Each row is a point. Examples show where two turns around zero, p and q, send a point. Write where each new point lands after one turn and then the other. Backwards means that the second turn is done in reverse. Each puzzle has new turns, and all numbers are rounded.

Turn p:
[-13.3 -15.2] -> [ -8.0 -18.5]
[ 7.0 12.5] -> [ 2.8 14.0]
[22.9  9.7] -> [18.8 16.2]
[-17.6  -9.2] -> [-13.9 -14.1]
[1.1 2.2] -> [0.4 2.4]
Turn q:
[ 19.7 -11.2] -> [-16.3  15.8]
[-9.8  5.1] -> [ 8.2 -7.4]
[12.0  6.9] -> [-13.3  -3.7]
[-21.8  -0.7] -> [21.3 -4.8]
Where do these land?
p, then q backwards: [17.0 -3.5] -> [-16.2  -6.1]
q, then p: [-4.4 13.7] -> [  5.2 -13.4]
p, then q: [-10.7   7.5] -> [11.1 -6.9]
p, then q: [-5.6 10.4] -> [  6.2 -10.1]
q, then p: [  3.7 -28.2] -> [-5.4 27.9]

Turn p:
[ 4.3 -1.9 11.8] -> [ 9.8  8.0 -1.2]
[-11.5   8.2 -19.7] -> [-22.0  -9.9   2.1]
[ 2.6  4.4 -1.3] -> [-1.9  0.0 -4.9]
[-18.0   0.9  -5.4] -> [-13.9   1.1  12.7]
[ 26.8 -23.5  18.8] -> [40.1 -2.0 -3.7]
[-4.1 12.0 -4.2] -> [-12.1   2.8  -5.0]
Turn q:
[ 17.0  -3.6 -11.0] -> [ -3.8 -18.5   8.2]
[-4.9 -6.8 -6.3] -> [2.2 3.3 9.7]
[-24.7  19.7  -7.2] -> [-19.6  25.8  -1.1]
[-6.1  2.7 15.6] -> [  6.8   8.2 -13.2]
[ 18.7 -12.0   8.8] -> [ 14.3 -18.8  -3.5]
Where do these land?
p, then q: [ 4.3  5.1 -6.5] -> [-0.1  2.6  8.9]
q, then p: [17.2 -6.2 22.8] -> [ 10.4 -26.9  -4.7]
p, then q: [ 12.3  14.1 -17.9] -> [-0.3  7.0 24.9]
q, then p: [-18.8   0.4  -5.4] -> [-9.2 14.7 -9.1]
q, then p: [-9.2 -0.7 21.3] -> [ -7.6 -12.1 -18.3]
q, then p: [ -5.8 -12.7 -14.3] -> [10.0 17.1 -2.3]

Turn p:
[ 22.4  12.8 -10.3 -11.6 -23.9   0.3] -> [  3.2 -20.9  21.4  -2.2   5.2 -23.3]
[ 13.4  13.8 -18.9   4.3   9.5   7.6] -> [-17.1 -10.7   6.3   3.3  20.9   0.3]
[-15.8   1.3   8.8  -1.1  13.1 -12.5] -> [10.3 19.1 -4.4  4.9  2.5 11.8]
[ 14.6 -12.2 -12.9 -12.1   1.3   3.5] -> [-15.0  -7.7  15.4   8.2  -9.8  -1.6]
[  6.0   1.4 -26.6  -6.0 -31.7  -0.6] -> [  6.2 -30.5  24.7 -13.8  -2.7  -2.2]
[-20.8  -4.5  19.0  14.4   8.8   1.2] -> [  7.6  15.5 -25.6  -5.1  -3.6  10.3]
[-15.2   0.5  15.0   2.3  14.6  -6.6] -> [  8.0  19.6 -12.8   5.2   1.2   8.7]
[-5.4 -2.8  5.9 -8.6 -7.0 12.8] -> [ 6.3 -9.9 -8.0  7.5 -9.6 -2.7]
[  0.7 -10.3  19.9  18.5  15.2  -5.6] -> [ -9.4  25.4 -17.1  -8.2  -4.0  -1.2]
Turn q:
[-15.9  -4.3   8.7  10.1 -11.8  -5.9] -> [ -3.1  -7.5  11.5  -0.5 -12.9 -16.0]
[-22.2   8.1 -21.3   6.4 -12.2   4.3] -> [-21.2 -17.6  -6.1 -17.3 -10.8  -2.5]
[-11.5  -4.3   1.9  -3.5   6.4   0.5] -> [ -1.6   1.3   5.0   0.6 -11.8   6.3]
[ 2.7 44.7  5.7 -2.9  7.0  6.2] -> [ 20.0 -17.8 -37.0   3.6  -5.4   2.9]
[ 19.4 -13.8  17.7 -11.9  -1.1   4.7] -> [ 4.3 16.7  5.8 23.7 12.4 -0.8]
[ 14.9 -17.8   6.4   6.2   7.0   4.2] -> [ 3.7 23.0  7.5  1.6  8.3 -3.5]
[ 12.6 -12.5 -19.2  -4.4   4.6 -14.0] -> [ -2.2   1.7  13.2 -11.7  20.3  13.7]
Where do these land?
p, then q: [ 6.2 -3.0 14.7 -8.9 13.6  7.5] -> [  1.8 -11.3  -1.4 -18.5  -1.9 -10.3]
p, then q backwards: [ 20.3  14.6 -19.7 -11.2 -22.0  19.6] -> [ -8.0   9.4  -0.7  -0.9 -34.4 -25.8]
q, then p: [ -4.5  11.2 -11.3 -12.1  -1.8 -19.3] -> [-14.4  -1.1  -7.4   6.7 -22.0   1.7]
q, then p backwards: [-12.8 -25.9  17.9   4.8   6.1   8.2] -> [ 11.8 -19.8   8.7 -15.6   6.7 -19.7]
p, then q backwards: [-10.2  -5.3  16.6  15.2 -14.8  13.4] -> [-5.6 25.4 -3.9 14.8  7.0  8.7]
q, then p: [  8.2  -1.4  -5.0   4.8   8.9 -25.2] -> [-11.0   8.9  -1.6  17.8  -7.5 -16.1]
p, then q: [ -1.9  -6.5 -12.5  13.8  14.1 -15.1] -> [ -1.6  -1.2 -17.7  11.5 -17.7   7.5]
q, then p: [-5.2 16.1 -0.6 -6.3 -4.2 10.8] -> [ -5.1 -10.8   6.1  -9.9  -4.1  12.9]

Turn p:
[ -7.6  14.1   7.7   3.1 -20.1   0.1  -6.6  24.8] -> [-12.3  -1.4   7.8   0.0   7.1 -12.7  15.7 -26.8]
[-13.4 -20.2   8.4  -1.8   6.5  -3.8  13.3  -7.1] -> [ -2.6 -12.5  -2.9  -2.0  -8.3  20.0   9.7  14.4]
[-11.0   9.3   7.9   4.3   7.4  -4.9 -14.6 -10.7] -> [ 18.2  -7.1 -10.9   9.9   2.2   2.2   2.2  -9.2]
[ 12.2  -6.8 -13.0   9.1  -3.4   8.5  -0.5 -19.4] -> [  0.4  -5.9  -2.9  -4.4   6.7  -1.2 -25.8  11.5]
[ -1.7  -1.5  -6.3 -31.2 -10.2 -11.4  -6.8  -9.9] -> [  9.8  18.4   8.0 -10.5   7.8  25.1  -3.4  -9.3]
[ 10.6 -17.8  -4.5  11.8   3.3  -3.5 -14.5   1.8] -> [ -5.0  -3.8   7.4  20.9   9.3   1.0 -10.1  10.2]
[-15.1  -0.6 -10.3   7.1   0.7   2.5 -14.4  17.8] -> [  1.1  -9.8  18.6  13.5  -7.3  -6.0   1.6 -14.1]
[-10.3   6.5   5.4   8.0   5.4 -14.8  24.5  18.1] -> [-18.8   1.4 -10.5   2.0 -24.5  -1.7  17.8  -5.2]
[ 36.3  17.0   4.7 -10.5  10.3  27.4  19.6 -15.4] -> [  9.4  20.6 -14.4 -29.4   7.2 -26.6  -7.6  28.5]
Turn q:
[  9.4  -1.4 -18.8  -1.8  -5.8  -3.8  11.5   9.0] -> [ 17.7  -1.7 -15.6  -1.9  -1.2  11.8   2.0  -0.7]
[-13.9   3.2  20.8  13.8  25.0 -21.5   6.6 -18.6] -> [-32.1  16.2   5.3  16.6 -11.5   3.3 -23.6   1.1]
[-14.3  19.7  17.4  -5.2  19.0  13.0  -9.1  10.0] -> [ -3.9 -14.2  25.3  17.5  -0.8 -14.5  -9.8 -12.7]
[ 18.8 -17.0 -14.0  -6.4  -2.4  13.4  -1.8   4.6] -> [ 14.0  -7.4 -15.3 -15.1  18.6  -3.8   0.8   4.2]
[  0.0  -9.9   0.0 -12.3  -8.0 -14.6  10.8 -13.2] -> [-12.1   6.5 -13.2   5.6   5.4  13.7  11.9   8.0]
[  0.3 -11.6  20.3  12.3  -4.8 -17.8  27.1 -14.5] -> [-24.8  11.3   0.5  -4.8  -3.4  31.4  -8.6  12.1]
[ 2.8 13.8 -8.0  1.5 -6.9 13.1 -9.2 -5.0] -> [ 11.5  -6.3   4.9  -1.4  -7.9 -13.7   6.4  10.3]
[-20.3   4.6  -3.7   3.5   2.0  14.4 -16.4  10.3] -> [  0.5 -11.0   8.5  -4.2 -10.2 -19.7   4.5 -18.0]
[ 17.1  -1.4 -14.2  -5.5 -18.1   3.8 -19.4  17.5] -> [ 29.4   6.6  -0.6 -12.3  11.0  -8.5  16.6  -4.4]
Where do these land?
q, then p backwards: [ 21.7   7.9 -10.7  -7.2   9.4  -0.8  25.3   3.1] -> [ -1.1 -12.8   1.3   4.4  12.3  -7.8 -12.5 -29.7]
q, then p: [  0.0  -6.5  23.6   1.4  -8.6  -4.1 -20.7  -5.3] -> [  9.9   3.9 -16.7  -3.4 -10.5   2.6  23.9  -7.5]
q, then p: [-22.6  11.8  29.6   0.4   1.3  -8.6  -7.7 -25.1] -> [ -6.8 -26.9 -13.0   0.4  -6.9   3.9  26.4 -24.4]
p, then q backwards: [  9.0  -1.4 -11.6   8.8  -9.7  21.6  -9.4   4.8] -> [  4.3   1.3  13.7   3.3  14.7  18.7 -13.4   0.8]
q, then p: [ 5.4  5.8 -6.5  7.8 13.2 -6.4 21.8 22.2] -> [ 11.1  -6.8   7.5   1.1  23.6 -11.9 -18.8   8.3]
q, then p: [-17.5   2.3  16.5 -22.3  -7.9   4.7  -7.8  -2.6] -> [ -7.3 -17.4 -16.2  -2.4 -14.8  10.1  13.6  10.3]
q, then p: [ 10.9  12.3 -18.7  -8.2  20.3 -16.6   8.7   9.0] -> [ -2.2  -3.0  -2.3  14.6   6.9 -20.6 -28.7   1.1]
q, then p backwards: [-14.5 -11.0  12.8  -1.8 -23.4  -6.9  -9.2 -14.9] -> [  3.3  -5.0  13.4 -11.4  -7.9  -2.3  20.3  24.0]
q, then p backwards: [  3.3 -19.3 -12.3   8.7  11.1   9.8   0.7   0.8] -> [  4.1  13.2  -1.0   8.8 -11.1   6.4   8.5 -18.0]
q, then p: [  4.3  -1.7 -22.7  12.4  -5.8   7.4  -1.6   8.0] -> [ -5.5  20.1   7.4  -6.7   9.8   6.0 -13.3   2.0]
